Rows are points. Each table stands for the endless flat space through its points: a line for two points, a plane for three, and so on. Write the one point that lies in both, or say that there is none.
(in the rows, 128 means zero)

First, 2 rows:
[[108 114 131 127]
 [111 112 124 135]]
Second (2 x 4):
[[117 108 150 119]
 [133  98 162 109]]
They share: no point

First:
[[198 156 173  72 131 168 163 156]
 [143 113 110 149 123 125  95 105]
 [180 127 147 125 121 152 127 116]
 [157 107 147 105 123 129 147 134]]
Second (3 x 8):
[[173 144 127 129 136 111 148 124]
 [161 127 132 106 146 124 143 153]
 [177 149 126 134 135 107 150 119]]
They share: no point

First:
[[124 155 123 116 112 157 148 156 106 136 103]
 [117 182 109 113 108 149 147 134 101 179 117]
 [125 145 127 119 115 160 149 164 110 119  98]]
Second:
[[127 164 193  95  55 164 203 180  93  78  90]
 [ 79 155  97 128 109 152 194 165  54 120 108]
 [132 165 102  73  91 142 137 166 137 167  66]
 [125 153 120  97  97 135 131 170 132 164  75]
 [147 181 129  59  72 161 156 163 141 137  68]
 [104 138 143 134 109 153 194 167  86 102 111]]
They share: [115 159 115 125 119 156 151 152 116 137 106]

First:
[[113 150 153 157 118 138 107 147  97 176 107 137 161 166 152  88 159 112]
 [159  98 145 139 106 130 111 137  99 164 117 155 169 154 144 132 147 146]
 [121 141 147 153 115 135 106 145  94 176 107 145 166 167 150  96 153 118]]
Second (2 x 18):
[[153  98 168 141 104 144 122 140 104 157 129 132 154 139 144 133 161 153]
 [173 102 132 145 124 108  98 132 124 161 101 164 170 163 152 121 153 121]]
They share: [158  99 159 142 109 135 116 138 109 158 122 140 158 145 146 130 159 145]

First, 5 rows:
[[ 91  96 120 169  67  64 138  80 135 117 127 124 143 125 155 117 119  59
  133 134 142 131 106 175]
 [ 94 129  64 107 119  75 120 146 125 176  59 145 156 143 165  74  83  59
  161 149 142 153  61 151]
 [103 125  90 103 165 138 111 143  93 194  68 150 188 158 148 113 131 134
  165 123 133 142 118  99]
 [103  79 110 117 121 120 117 125 103 164  92 110 190 122 152 131 143 122
  169 115 145  98 148 131]
 [ 85 141 158 177 105  78 113  57 111 122 128 156 140 162 116 101 127  86
  125 129 129 162 106 139]]
Second, 5 rows:
[[121 172 115 175 128  53 104  99 119 170  68 205 109 201 126  89 148 112
  139 142 135 165 136 127]
 [131 144 140 161 132  95 126 120 127 141  93 174 147 151 157  86 113  98
  153 123 151 172  91 131]
 [ 48  69  87 109  96 127 101  96 103 167  85  92 178 136 112  98 111  90
  126 125 134 123 107 149]
 [126 125 129 143 152 102 142  97 101 137 132 154 163 147 184 114 123  93
  171 107 140 183  74 111]
 [129 156 122 165 138  72 113 103 110 153  90 188 126 183 146  99 143 101
  149 132 139 171 114 127]]
They share: no point

First:
[[124 129 140 177  94 145 184 127 132 139 113 131 111 108 143 133 161 112
  154 130  98 121 112 111]
 [151 114 138 132 139 164 185 149 151 176 148 103 149 123 134 180 172 110
  171 131  81 129 163 144]
 [127 115 147 126 134 164 169 143 139 182 150 111 148 136 142 185 149  90
  170 132  98 143 140 137]
 [136 116 142 132 132 162 178 144 143 177 148 109 146 131 138 180 158  98
  171 131  92 138 147 139]]
Second, 5 rows:
[[158 117 122 126 124 111 208 130  96 123 106 128 105  72 102 117 153  95
  132 124 105 123  96 120]
 [139 123 130 133 126 119 203 120 102 128 113 125 118  68 110 134 170 105
  127 132 120 110  94 131]
 [128  84 147 115 127 116 198 170 118 153 127 113 121  99 132 116 178  60
  130 164 124 114  59 117]
 [122 114 139 141 117 144 184 128 118 151 123 113 137  95 134 150 162 106
  146 142 108 118 101 133]
 [148 144 140 160 151 163 160 119 130 123 113 151 106  68 135 153 156 122
  127 109  94 110 153  85]]
They share: no point

First, 7 rows:
[[177 123 181  98  47 172 207 170 128 155 191 151  99  54 167  62 104 157
  101 108 164 165 196 117]
 [117 114 151  92  76 165 193 197  87 135 126 145 114 104 125  65 144 117
  136  65 166 112 154  95]
 [ 98 132 130  80  83 172 187 189  70 111 135 111 107  95 103  77 153 134
  184  93 150 118 126 111]
 [141 105 175 146  95 118 159 158  80 185 161 175 111 102 113  26 122 193
   83 138 116 135 166 147]
 [142 102 186  94  82 175 225 170 112 117 164 156  84  84 147  71 100 117
  129  98 203 165 180  77]
 [ 76 120 114 161 139 130 140 112  72 109 165 138  76 158  93 105 138 158
  180 194 116 170 113 109]
 [123  79 177  99 128 215 237 187  66  74 154 106 102  91  79  77  91 117
  183 118 225 169 168  74]]
Second, 2 rows:
[[102 120 112 146 105 150 152 143 103 129 152 139  96 142 133 101 134 141
  153 132 128 157 154  95]
 [120 124 124 136  89 168 162 153  93 125 168 135 106 130 119 113 148 127
  149 140 140 149 140 103]]
They share: [111 122 118 141  97 159 157 148  98 127 160 137 101 136 126 107 141 134
 151 136 134 153 147  99]

First (2 x 24):
[[154  88 113  95 112  94 104  99 161 173 140  94 108 147 116  89 133 139
  138 117  86 128  80  74]
 [158 102 125 101 122 100 114 101 145 165 134 112 110 137 104 107 135 125
  140 109 104 140  94  88]]
Second (3 x 24):
[[154 108 124 101 120 108 124  99 142 164 133 113 105 125 107 113 131 116
  149 108 109 147 107  99]
 [181 107 155 110 151  86 108 119 117 149 126 149 123 149  67 125 155 119
  115 102 126 138  89  79]
 [169 105 141 104 137  96 118 113 127 155 130 133 111 135  85 119 145 115
  131 108 118 140 101  87]]
They share: [160 109 131 104 127 103 119 102 137 161 131 121 111 132  98 116 136 118
 141 105 113 146 101  95]

First (3 x 24):
[[123 108 140 114 131 142 165 119 102  88 114 101 104 147 161 148 148  94
  145 162 160  89 103 138]
 [127 104 116 104 101 118 145 157 144  96  92 119 132 135 151 136 136  80
  137 134 140 107 127 142]
 [124 110 125 101 122 142 163 133 123  93 104 104 114 153 157 136 151 101
  134 158 155  98 115 145]]
Second, 4 rows:
[[134 126  93  96 107 141 136 163 127 110 117 107 126 178 167 150 147 108
  130 172 137 106 152 165]
 [132 106  87  90  93 137 146 149 129  84 125 131 102 146 141 118 159  90
  120 140 147 108 158 165]
 [130 130 138  97 123 130 158 142 146 106  84  91 143 171 169 152 131 105
  146 171 141 101 107 143]
 [135 139  99 112  91 136 140 143 148 118 133 119 112 184 150 151 143  90
  141 166 125 110 159 144]]
They share: no point

First, 2 rows:
[[145 121 107 115 121 100 166  91 160 142 125 148 125 141 103 138  99 107
  150 124 163 141 121 140]
 [143 113 105 101 105  92 176  73 174 146 137 132 127 155  97 136  93  95
  142 106 167 151 123 148]]
Second, 6 rows:
[[154 104 131 127 147  90 186  94 142 165  92 170 117 113 125 129 108  96
  177 138 149 179 112 122]
 [125 121  69 100  97 115 168 100 169 155 138 167 146 171  58 149 105 120
  129 143 177 138 116 157]
 [149 115 123 102 109  59 130  76 163 121 128 103 100 137 116 125  69 102
  159 149 161  84  96 189]
 [165 158 113 156 153 136 147 117 146 106 122 158 121 120 128 145 115 138
  159 110 144 118 140  98]
 [165  95 135 126 141 103 154  40 143 101 100 111  68 129 116 145  65 102
  175 109 109 104  96 173]
 [128 113  93 110 123  92 209 136 156 218 107 219 172 134  91 127 141 101
  154 166 194 226 123 103]]
They share: [146 125 108 122 129 104 161 100 153 140 119 156 124 134 106 139 102 113
 154 133 161 136 120 136]

First:
[[111 105 153 136 100 155 134 136 136 131 138  89 149  96 115 110 115  99
  140 131 140 156 141 116]
 [149  65 134 100  91 183 136 107 127 132 158 110 170 130  85  99  94 104
  121 111 170 168 133 122]
 [153  57 150  91 109 185 131 103 136 143 153  89 149 126 106 122  88 123
  119 125 158 147 144 125]]
Second (7 x 24):
[[116  89 158 145  64 167 169 155 120 112 161  76 209  92 125  97 130  56
  115 152 114 199 132 135]
 [ 97  82 135 127  63 167 128 140 144 136 192  55 230  44 122  63  99  52
  116 145 118 237 161 151]
 [145 109 156 136  87 161 176 140 114 118 135 109 152 152 116 141 129  85
  137 154 124 138 125 118]
 [138 107 129 112  67 126 132 100 143 112 124 102 138 155  93 138 134 120
  133  98 153 126 116  82]
 [136 106 145 101  51 145 135 133 124 110 132  89 167 155  89 139 135  86
  120 124 138 148 124  99]
 [117  91 191 162 144 206 165 176  98 135 132 115 141  91 117 101 105  89
  146 155 155 153 140 140]
 [ 78 123 172 139 105 143 157 154 135  97  61 117 119 125  92  98 161 107
  116 108 126 151  93  71]]
They share: [119  97 147 129  96 161 135 130 133 130 143  96 156 104 106 105 111  98
 136 125 148 161 138 117]

First (6 x 24):
[[105 146  92 131 145 108 114  92  60 108 163 199 114 159 120 142 105 163
  173 180 148 125 100 125]
 [ 90 120 145 146 171 181  75 138  71 117 172 179 118 142 165 113 103 136
  103 181 184 103 175 105]
 [101 124 149 161 155 167 101 171 132  80 157 127 156 118 105 142 127  67
  111 146 166 131 160 112]
 [ 94 142 113 118 150 110  92 156  96 112 158 129 134 106 139 168  94 143
  147 155 182 147 167 128]
 [112 136  85 138 138 112 118  68  52 104 178 221 114 186 107 128 110 163
  173 185 138 117  71 124]
 [101 157 128 146 157 128 117 148 104  99 129 155 127 121 101 155 111 108
  160 160 147 145 136 113]]
Second:
[[127 147 147 142 131 119  92 177 111 101 141 180 160 119 136 135 110 126
  135 170 181 134 146 141]
 [ 83 121 143 148 162 123  83 170 107 115 151 165 109  98 101 159  98 104
  169 150 172 134 149 131]
 [ 85 146 117 122 168 147  93 131  77 114 158 121 116 132  94 154 104 108
  148 161 149 163 151  86]
 [ 98 128 135  95 156 119  86 130  75 111 148 131 153 104 119 151 123  97
  150 176 172 178 115 101]]
They share: no point

First (5 x 24):
[[ 99 139 161 165 131  73 133 112 140 149 155 156 183 106 105 121 105 146
  144 152  79 141 127 106]
 [116 113 173 138 148 104 116  95  98 125 115 130 131 118 115  96  87 148
  149 146 108 126 103 104]
 [ 99 159 185 141 103  97 117 132 112 189 123 148 151  94 101 145 101 142
  120 132  99  85  99 142]
 [110 140 150 146 130  85 143  97 148 124 128 157 170 119 107 109  80 113
  138 130  69 137  72 110]
 [105  86 181 105 164 145 111 116  96 147 153 115 130 125 131 130 142 138
  165 134 126 140 117 106]]
Second:
[[ 94  96 189 127 143 113 155 109 160 129 127 171 192 125 137 119 108  96
  162 125 123 151  62  74]
 [ 58 118 147  91 180 159 113 101 159 101 174 130 155 106 173 110 116 110
  204  80 119 171  97  83]
 [104 108 157 115 151 113  91 103 106 145 169 113 146 103 135 139 130 132
  172 129  81 163 136 124]
 [115  73 184 155 117  89 162 104 154 140  96 186 170 147 106 124  96 112
  130 151 102 139  65  67]
 [ 97 113 176 117 154 115 124 109 129 140 160 136 175 109 135 125 127 111
  171 130 100 152 100 104]]
They share: no point

First:
[[164 161 121 132 175 141 129 127  91 123 130 116 140 132 157 134 174 110
  109 167 166 115 106 120]
 [133 131 122 103 153 114  96 142  85 172 119 116 148 144 150 145 190 121
   97 157 156 114 131 106]
 [148 171 121 132 163 141 131 129 113 149 142  82 124 104 123 144 168 134
  137 143 124 145 120 148]
 [127 141 141 110 153 144 104 102 109 167 112 107 113 134 138 103 142 165
  122 144 139 128 158 110]
 [157 154 115 126 168 126 106 122 118 147 135 116 129 124 135 127 172 146
  114 134 140 118 140 126]]
Second, 4 rows:
[[116 139 178  75 153 153 133  92 112 132  84 120 103  95 116 128 149 146
  115 171 121 113 111  85]
 [141 150 134 119 156 163 126 112 117 173 127 104 111 140 146 122 153 117
  110 157 144 149 139 118]
 [148 135 124 142 137 148 114 115 106 198 151  91 127 156 172 118 176 120
   89 166 159 165 152 128]
 [132 174 143 108 183 135 137 115  96 115  94 107 125 118 134 131 120 169
  151 140 124 100 123 125]]
They share: no point

First (5 x 24):
[[183  61 107 129 105 107 156 153 143 129 152 152 110  52 157 140 132 125
  119 127 108 168 145  91]
 [162 198 122 134  72 158 149  73 147 176  82 111 171 160 114  94  69  66
  186 147 154  74 143 118]
 [143 117 137 119  91 131 151 120 112 178 133 133 112  94 133 119 126 102
  165  87  92 117 110 142]
 [146  98  92  94 107 116 182  79 103 165 155 113 108  94 124 120 123  83
  166 102 112 107 116 143]
 [172 124  98 108  94 134 176  88 122 151 135 124 135 106 122 125 105  85
  164 129 130 113 140 129]]
Second, 7 rows:
[[134 107 124 139  99 135 182 113 126 133 140 117 127  81 118 124 113 100
  138 153  93 145 153 114]
 [147 106 134 111 144 107 141 106 175 162 146  94 105 108 129  93  90 102
  112 115 132 134 135 101]
 [159 133 148  80  86  90 160 107 146 157 139  99  69  86 108 106  80 106
  130 117 135  86 141 109]
 [151 106  82 125  88 127 135 108 112 116 109 166 152  97 160 103 136  30
  144  96 166  83 165 139]
 [187  89  46 150  92 137 171 100 144 185 128 148 179 111 183 126 125  97
  199 141 110 120 123 119]
 [157 118 123 165 116 126 201  91 154 180 142  63 123  95 111 142  99 162
  128 171  51 197 113  90]
 [149 111 158  60  93 100 174 128 167 167 171 111  67  80 111  97  62 117
  161 144 121  74 154 111]]
They share: [160 108 104 122  99 118 159 106 136 156 132 124 124  96 138 115 111  94
 150 126 124 120 133 108]

First (6 x 24):
[[130 150 158 159 115 173 132 134 110 108 122 138 117 130 141  90 124 118
  165 143 121 138 128 114]
 [151 167 128 154 124 129 143 110 147 108 130 145 127 148 169 103 129 123
  188 104 109 143 135 156]
 [ 99 151 112 122 136 121 111 130 123 104 130 141  95 112 169  63  85  79
  136 124 121 175 103 172]
 [139 137 159 112 125 162 118  88 131 133 146 152  87 137 120  82 125 110
  154 106 121 129 127 140]
 [121 162 138 111 138 147 132 119 136 127 146 133 101 117 141  72 117 103
  132 104 112 154  96 166]
 [154 206 128 161 123 125 180 152 156 108 120 112 155 128 183 112 144 130
  167  91  89 144  92 164]]
Second:
[[130 171 126 127 135 149 163 110 120 109 130 138 129 133 124  96 165  94
  162 116  82 112  84 156]
 [171 164 159 117  83 137 120 127 175 113 150 146  72 146 167 126  91  93
  148  90 145 142 146 140]
 [ 97 142 158 110  88  98 155  88 126 133 122 116 122  90 137  63 151 138
  210 143 104 142  74 121]
 [174 183 141  80  96 136 194 131 139  97 154 146 169 169  90 119 163  89
  136 141  65 104  84 123]
 [134 139 202 134 123 120 104  71 135 141  98 111  65  85 170  65 125 117
  184  94 166 168  72 117]
 [168 186 128 124 115 165 149 113 160  86 164 160  85 167 137 147 149  56
  161 108 123 113 128 159]
 [176 190 133 113 125 167 166 111 147  84 160 156 111 171 117 143 167  54
  150 118 105 104 104 150]]
They share: [142 161 147 126 117 139 138 118 137 121 126 134 107 127 148  94 125 106
 151  98 108 131 104 147]
